Each row of a before or after table is a point. One or more steps were done to the points. Then noise was added and the rows were shuffled. The steps act on how far a point lies along the listed directions, d1 being the first. What was done? A step turns or swaps two directions, mirrors them in a line or flattens them onto one, adds a multiple of one to another, or multiplies one. Angles are multiples of 10 degrees, from the lower direction toward the higher: turns from -170 to 170, lines from 10 to 170 but not 90. Use the fewest steps. Two steps may share a direction if one is a turn and the other turns, adds or multiplies; they go together, in the order done. Otherwise the lowest direction goes first.

Directions:
(1): [-25  19  33]
(2): [36 25 13]
(3): [ 12 -33  28]
Before (8 x 3):
[[ 15  -9  -5]
 [  3 -10 -17]
 [-55   0 -18]
 [-20  -6  16]
 [-26  -4   9]
 [-19  15  10]
 [-12   8  27]
 [ 10  -7 -30]]
After, 8 rows:
[[ -4 -16 -23]
 [-92 -86  -7]
 [-44 -13   3]
 [ 15   9 -13]
 [-14  -9  23]
 [-12  13  29]
 [  9 -18 -26]
 [-46 -23  -1]]
Steps: mirror d1 and d3 in the line at 10 degrees; multiply d2 by 2.5

Directions:
(1): [ 9 -3  3 20 30 52]
(2): [-48  22 -32 -11   4  13]
Before, 12 rows:
[[-75  25 -50 -31   8  51]
 [-23  20 -25  10  29  32]
 [-65  25 -31 -15  -6  14]
 [  1 -15  -2   9   3 -14]
 [ 19 -13  20  13 -10  -2]
 [  5 -10   3  -2  11   4]
 [ -4  10 -19   3  30  30]
 [ 10   7   8 -31 -44 -86]
 [ 23 -11   5   6 -12 -37]
 [ 25 -16  13  -4 -17  20]
 [-36 -10  -4  13  13  30]
 [ 17 -11  35  -4 -35 -47]]
After (12 x 6):
[[-12 -10 -10   3   7  -6]
 [-56  27 -17  -4  -2  25]
 [-28  16 -30   3  13   8]
 [ -4  -5   2 -13   1 -10]
 [-25   9  -5  -6 -20 -16]
 [ 84 -41  52  16  11  35]
 [-40  33 -42  -5  36  66]
 [  5 -36  29  19   1 -17]
 [-12  -5  -9 -20 -31  -9]
 [ 35  -8  12  -1  -1 -21]
 [ 49 -21  40  30  20  35]
 [ 48 -18  23  13   6 -24]]
Steps: turn d1 and d2 by -140 degrees

Directions:
(1): [ 21 -28 -29  -2  27 -10  16 -51 -19]
(2): [  3  14 -41   7 -26  37  43   2  17]
(3): [-20  -9  10  -8   2  29  17  16 -64]
(4): [-49 -30 -27   4   4  23 -36  -7  14]
(5): [ 14  -4 -42  27  17 -24 -10  47 -15]
(6): [-22 -18   2 -38  33 -15  37  24  24]
Before (13 x 9):
[[  2 -21 -10  19  26 -15 -40 -17 -25]
 [-12 -19   6   5  17 -27 -28   0 -23]
 [ 26  24  25  14 -19 -31 -48 -30  72]
 [-10   4  -1  -9   2  -7  -2   4  35]
 [ 14  14  49  32   6 -46 -74   8  -2]
 [ 11   3   4   8 -51   4  -2 -39  54]
 [-23  -8 -25   4  30  11 -16  14 -26]
 [  3 -34 -38  16  34 -27 -15  23  24]
 [  2 -27 -47   3  42 -23  21  21  -2]
 [-12 -10 -28  -6   5  -6   6   1  51]
 [  1  -4   2 -17  -4 -11 -43 -44  42]
 [-38   0  34  -1  13   7 -35 -41   1]
 [ 36   8  50  -4   2 -47 -48 -23  12]]
After, 13 rows:
[[ 12   7  35  33  24 -59 -63  36   2]
 [  0 -27 -15   9  40 -21 -28  -4 -19]
 [-11  10   5  -7  -4   0  -4  -8  32]
 [-17 -29 -19 -32  43 -11  39  -5  16]
 [-15 -39 -18 -13  41 -21   4   9  42]
 [ 12  -2  -9   1  -8 -12 -55 -38  32]
 [-26   6  18  24   7   4 -53 -34 -12]
 [ 44   7  36   7   7 -54 -55  -6   6]
 [-15  -7 -15 -11  -5   3   4 -16  54]
 [-16 -23  10  -1  22 -27 -19   1 -19]
 [ 33  23   7  29 -12 -40 -59 -12  63]
 [-31 -12 -17 -13  34  10  -5  12 -15]
 [ 23   7 -16  33 -52  -3 -18 -24  38]]
Steps: turn d5 and d6 by 50 degrees

Directions:
(1): [-16 -34  18  -3  -3 -10  72 -26   4 -12  14  -6]
(2): [ 32 -22 -20  13  28  58  11  -7 -39 -13  -7  10]
(3): [-36  -2  36  -1 -19  22 -30  -8 -30 -33  41   5]
(4): [-14 -46 -14  14 -13  -1  -5  56  -2 -13  -6 -44]
Before:
[[-10  41  17 -23 -14 -49   4 -12  39  19  -3  11]
 [ 10 -16  -3  21  11  49 -16  -2 -40 -17  13  -8]
 [ -5  13  32 -20 -17  -4  -7  -8  12  -5  23   7]
 [ 15   9  -5  -4   9  15   7 -27 -13 -12  17  10]
 [  3 -20  -5  16  -7  26  -3  14 -21 -11   4 -13]
 [-42  26  26  -2 -29 -47 -10 -20  13  -1  25   6]
 [ -1  -4 -19  -5  -8   0 -24  25   5  25 -11 -17]
 [ 32  38  -8  -9  21  13 -30 -29   3  19   3  19]
 [-27  31  30 -11 -32  -4 -49  13   8  -1   5  -4]]
After:
[[ 30  42 -10 -13  17  -9 -20 -27  21  30  -4  14]
 [  2  57   1 -25 -11 -71  -6   0  61  40 -23   7]
 [-18 -28  27  21  -2  71 -21 -15 -67 -48  47  -4]
 [ -4  12  11  -9  -2   3   3 -29  -9 -17  30   8]
 [-53  31  59 -10 -44  29 -87   8 -28 -33  40   4]
 [ -4 -30   6  18  -8  45  -3   7 -40 -28  19 -11]
 [ 22 -10 -40   1  10  11 -11  25   2  33 -28 -15]
 [-70  38  51  -4 -47 -37 -55 -18  -4 -21  53   9]
 [-30  18  57 -23 -33   3 -35 -10  -1 -23  49  10]]
Steps: turn d1 and d2 by -20 degrees; add 0.7 times d4 to d2; multiply d3 by 3

Directions:
(1): [ 13 -33  40  19  43   3 -11  13 -22  42   8  -8   9 -33  30  32 -34  11]
(2): [-14 -31 -17 -36  23   9  40  16  26  -6  41  45   0  -9 -24   1 -38 -24]
(3): [-20  -9  23  20 -68  -2  51  28  10  19  19 -24  13  -3  24 -18 -14   6]
(4): [ 35 -15  15  22 -28 -20  -9 -22  46 -23  28  27  11 -24  -6  47  26  22]
Before:
[[  6 -17  44  19 -16  -6 -23  -2  13  12   5 -13   3 -18  41   9   3   2]
 [-11 -15   3 -14   3  -2   9  -2  -6  19   5   7   6  -4   5  -5  -8   1]
 [ -5  14  -4  -7 -58  -7   9   4  14 -22  10 -15   5   9  -4 -17  20  -1]
 [  9 -34  -8 -34 108   2  -9  26 -34  10  -6  27  -5 -31  -9  17 -59  -9]
 [ 31  21  20  39 -35 -20 -42 -25   2 -20 -12 -39  15   7  28  16  52  38]
 [-38 -22 -10 -32  34  18  38  20 -17  24  16  12 -12  -2 -16 -31 -40 -29]
 [ 23 -24   8  12 -17 -18  -2 -14  29  -6   7   6  17  -5  16  26   4  18]
 [ -4 -15  23  24  21  -5  -4  13 -15   7 -11 -14  -6 -15  11   5 -33  15]]
After, 8 rows:
[[-46   8 -19 -36  67  25   6  14 -60  31 -24 -20 -23  16 -13 -52 -36 -38]
 [ 15 -26  49  29 -27 -10 -23  -4  29   9  11  -1  11 -21  40  16   5   4]
 [-11  -6   0 -14   8  -5   5   0 -16  25  -3  -2   3   4  11 -10  -6   3]
 [ 42 -28  19  24 -29 -27 -10 -27  53 -17  22  15  26 -18  10  52  19  29]
 [ 33  -6  28  42 -72 -23  -4 -16  41 -26  35 -12  27 -11  23  30  38  37]
 [ -5 -28 -14 -41 120   8  -9  36 -51  22 -17  19  -9 -20  -7   0 -66 -19]
 [  2  15   3  -1 -61 -10   0  -3  14 -25   9  -9   4  11  -5 -10  27  -2]
 [ -9 -11  20  22  26  -1  -6  15 -23   9 -11 -22  -7 -15  10  -1 -39  10]]
Steps: flatten d2 and d3 onto the line at 130 degrees; multiply d4 by 2
